Every row gives one point. Any point is a mix of the corners, with weights that add up to 1. It lies inside the corners' shape when no weight is negative. Is each point inside? If not, which corners have a negative weight?

Corners:
(1): [ 4  3 17]
(2): [-60  25 -14]
(3): [20 -3 -6]
(4): [  7 -23   6]
Points:
[-23  -2   3] => outside (3)
[14 -3 -2] => inside
[-36  10  -7] => inside
[  5 -20   5] => inside
[-27  -3   6] => outside (3)
[ 27 -27  11] => outside (2)
[-50  16 -21] => outside (1)
[15 -3 -4] => inside

Corners:
(1): [14  5  0  3 -8 40  1 12 -6]
(2): [  4 -46 -11 -15  -3  29   2 -10 -11]
(3): [ 35  -8  -3 -19  -2  -7   7  33  25]
(4): [ 1  0  4 -8 -9 -2  9 29 29]
(5): [ -1   1  -3 -21 -27  17   0 -22 -11]
(6): [  2  -9  -9   7  -6  -7  -6 -38  -6]
(7): [  6   4  -3 -15   9   9   2  15  -8]
(8): [  0   3 -32  10 -13   0  -7  33  -6]
(9): [  4   6 -17  11  -9  -3  26  12 -12]
(10): [ 11 -12 -60 -17  20  -5  -2   8  53]
Points:
[ 10   1 -20   7 -10  -2   7  -9  -5] => outside (2, 4, 7)
[  6  -4 -22  -3  -4   8  -2   3  -7] => outside (4)
[ 12 -13  -9 -15   3   9   1  -6  19] => outside (8, 9)
[  7   8 -11  -5  -4   0   5  16   6] => outside (2)

Corners:
(1): [ 21   9 -30  -4 -12   4 -15  14   7  -7  -5  12   3 -38  17   6  12 -28]
(2): [-15  15  -6  -4   1  33 -30  15 -17  -6   0 -40  10 -14 -13  11 -36  12]
(3): [  4  22  22  -6 -26   7   0  -4  10   5 -27  -2  -4   0 -45  18 -13  18]
(4): [ 29 -18  -8 -12  25   8  -3   3  50  19  22  21  13 -30  16  -6   5   4]
(5): [ -6   2 -32 -26  13  -5  15   7   7  13  -7  -6  10 -31  -6 -20 -20 -30]
(6): [ 23  -5  15 -14  31 -23  11  19  10 -19  26  12   3 -44   6 -30  16  -5]
(7): [  8  23  15  24 -13  -3   9 -32 -11  10 -41  -3  16  36   1   3 -18  34]
(8): [-22  11   3  -5  -2  43 -19  -6  -3 -10  -2 -18 -33 -17  10  -9 -31 -36]
(9): [ 12  35  -1  28  -6 -19 -18   2  16  17 -18  13 -14  25 -32 -11 -39  28]
(10): [ -7  -3 -26 -20  -2  40   8  20  10 -16  -3  21   3 -22  -4 -27   1   1]
(11): [-28   0   6  25 -10  -3  -8  14  16  -6 -35 -22  -3  27 -18  16 -22   8]
(12): [ 20 -26   2 -17  15 -22 -35 -16  21 -10  40  39  28 -21 -14 -25   0 -13]
(13): [-15  24 -13  -7  31  22  -4  10 -11   1  -2   6  -9  -3  -7  20   7 -15]
(14): [-17   8 -14  35 -17  -1  18 -23   2   8   1  -6  -2 -13 -18   7  -9  22]
(15): [-24  39   4  -7 -24 -22   1 -13  20   1 -22   7   3   7   3  21 -28  44]
(16): [ 15   0 -26 -21  -2  16  22   9   4 -18  27 -13  -7   4  -3  10 -14 -16]
(17): [-26   7  12  -4 -30   7 -12   7 -22  32 -10 -19 -24  17  -9   3  -6  15]
(18): [ 21 -21   4   0  14 -13  16  31   9   2  30  60  24 -42  16 -10 -15 -12]
(19): [-21  49  18  10 -27  12 -20   3   8  15   5 -22  17  20 -25  -9 -11  -5]
Points:
[ 14  19  35   6   2 -14 -28  11   9   5   1   8   7   4   2   7 -10  11] => outside (5, 10, 14, 16)
[ 23 -10 -27  15  38  50  26  21   3 -24  -9  -2 -23 -30  12  13 -14 -22] => outside (5, 12, 15, 17, 19)
[ -1  13  -1   5  -1   2   1  -3   2   2  -6   1   3  -2  -7   1 -10   8] => inside
[ 11  -3  -4   6   9  16  -2   7   5  -8  -1   9   2 -14 -10   0  -6  -5] => outside (5, 15, 17, 19)
[ 18  -2  -8 -22  14  14 -12  19   9   1  27  21   6 -35  -5 -17  -2 -25] => outside (7, 11, 14, 15)
[  9  -7 -21  -6   7   6 -10  25  14   5  21   2   6 -24 -33 -14   9  -5] => outside (7, 8, 15, 18)
[ 12 -18 -14 -10   9  -1  -6  13  14  -6   9   7  -2 -23  23 -15 -17  -6] => outside (3, 13, 14, 19)
[-5  8  2 -3 -5 10 -2  3  4 -5  5 -1  2 -7 -1  8 -3  4] => outside (5, 9)

Corners:
(1): [ -8  -5  12   0 -14   5  11   3  28  -9   9   5 -51   0  27  18  18   6
 -13   5]
(2): [-11   0   8 -27  13  15  17  27  -6  16   1  -5 -29  31  20  26  -9   4
  -9 -10]
(3): [-16  10  -4   2  34  -8  11 -58  14  -4  -2 -10   8 -27  11 -23 -17 -10
   3  -2]
(4): [-25  11 -11 -10   5   6   7   3 -18  38 -11 -24   2  -7 -18 -22   1  32
  24  33]
(5): [-16   1 -16  18  -5   9  22  -3   3   7   3  -4 -12   5   7 -26 -22   0
  11  -5]
(6): [  9   3  -2 -44  -1 -11  25 -15  33  -9 -28  13  -1  -3  -9  10 -29  -1
  -3 -10]
(7): [ -2 -37  -2 -21  -8  -9  33  18  -9   7  -4  27  24  14  13  25   5   0
 -13 -18]
(8): [-11 -56   2  -2  42   5  15  16 -20  16  10 -14  24  43  17  -9  -4  25
  38  -7]
(9): [ 26 -36   8   6  -3   1  -2  25 -19  15  16  13   8  15  20  -7   9   8
 -24  13]
(10): [-14  11   6   9 -25  -3  11   4   9  -4  11 -46 -49  12   7   6 -10  12
 -18  14]
(11): [-19 -10   8  17 -12  -8  35 -21 -10 -20  17  -5   2 -15 -14 -42  -6   6
  20  58]
(12): [ -1 -48  11   0  23 -17 -24  28 -16  -2 -13  22  23   0  15   6  -5 -31
 -15   1]
(13): [ -5   0  -3  15   6  -1 -10 -16  -7 -18  12  -8 -56  -6   9  19  -5  12
  -4  19]
(14): [-11  21  20   4  11 -52  -8 -17  -1 -10 -48   8   3 -15 -19 -21 -12  14
  18  -3]
(15): [-10  15  -9  10   3 -40  21  -2  46   8  11  13  10 -21   7 -48 -18   8
  -5  -5]
(16): [ 20  -5  -5 -27 -13  13   2  33 -17  54   3 -10   1  27  17  37   8   3
  21 -16]
(17): [  9  -1  -4   5 -13  22  25 -35   5  12  -1  10 -21 -10   3  16 -11  12
  -8  59]
(18): [ 30  16 -14  16   6  -9 -14  15 -19 -15 -10   3  21  -6  -5   7  28  15
   1   5]
(19): [-21  -5  -2  11 -10  -8 -60  19  -5 -11  15  12   5  15  -9   8  29   7
 -17  15]
(20): [-14  -1  11   4  17 -10  14 -16   1  -9   3  19   4 -16 -37  10   5  11
  -4  12]
(21): [ 23   3   6  -4  -7  11  -7  22 -13  -2  -1   1  11  -2  20  26 -15  12
 -11  -2]
Points:
[ -7  -8  -1   2   3 -15  -3  10   2   0  -1   3  -4   3  -4  -1   4  10
   0  -4] => outside (2, 3, 11, 17, 21)
[ -2  -5   1   2   2  -6   1  -2  -1  -2   2   2 -12   0   4   1  -3   8
  -3  11] => inside
[-11   5   0 -11  -1  -9  22 -11  12   9  -3  -4  -4   2  -4  -3  -1  11
   8   9] => outside (5, 9, 12, 13, 21)
[-2 -3  2  6  6 -3  4  0 -4  8  1  6  5 -3  2 -7  1  9  3 15] => outside (6, 7, 10, 13)
[ -9   2  -4  12   1 -13  -2  -8  14  -7  -5  -1   8 -11   4 -27 -10   4
   2  20] => outside (2, 7, 9, 13, 16, 20)
[ -7  -1  -1  -3   0  -2  12  -3   1   5   1  -1 -10   4   0  -2   0  12
   3  12] => outside (12, 21)
